Each row is a point. A path goes straight from each point to the next, and from the last back to the first. The post is the endless flat space through its rows: a point in 2 columns, a line in 3, a plane in 4, and so on, so that a path can go around it. Count how often the path circles the post. Going back the other way cancels.

Post:
[[-13  -2]]
Path:
[[ 15 -16]
 [ 19  17]
 [-36  31]
 [-29   9]
 [ -4  31]
 [  5   2]
 [ 34 -21]
 [  2  14]
 [-16  15]
 [-53   6]
 [-22 -25]
 [ 13 -16]
 [  7  13]
 [-21  29]
 [-60   8]
 [-44 -31]
 [  9 -42]
 [  8   2]
 [-13  22]
 [-47   4]
 [-38 -29]
 [  5 -34]
 [-13 -21]
 [-22 -26]]
Times around: 3

Post:
[[-34   0 -35  24   7   0  15  49  30]
 [ 22   4 -21  -3  20 -37 -21   8  -7]
 [ 15  -6 -42 -22  -6 -40 -14  -4   1]
 [-18  -6  20   7  -9  -3   8  -6 -30]
 [ -6   6 -14  19   2  30 -18  33  19]
 [ -7   7  31  33 -20  15  32  36  11]
 [-20 -26  21  19   6  -4  27  -6  10]
 [ -4 -25  28 -46   3 -30  14 -13 -33]]
Path, 11 rows:
[[-22 -11 -10   5  31 -28 -17  18  -6]
 [ -9 -40  31  -4 -24  17   5   7 -31]
 [ -9  -9 -33  60   8 -17  15   2   8]
 [ 10  10  -9  -5 -18  -1  33  10  25]
 [-13  19  16  16 -11  28  -8  22  17]
 [-19 -25  13 -47 -35 -11 -15  15   0]
 [-21 -18 -28 -11  16 -39   3  15 -14]
 [ -5 -22  18  -3 -24  42  29  16   2]
 [-13   7 -15  -6 -40  21  19  -2 -11]
 [ 20  12  12 -16  -5 -34  28   8 -28]
 [-12  11   2   9  33 -15 -11  22  34]]
Times around: 2
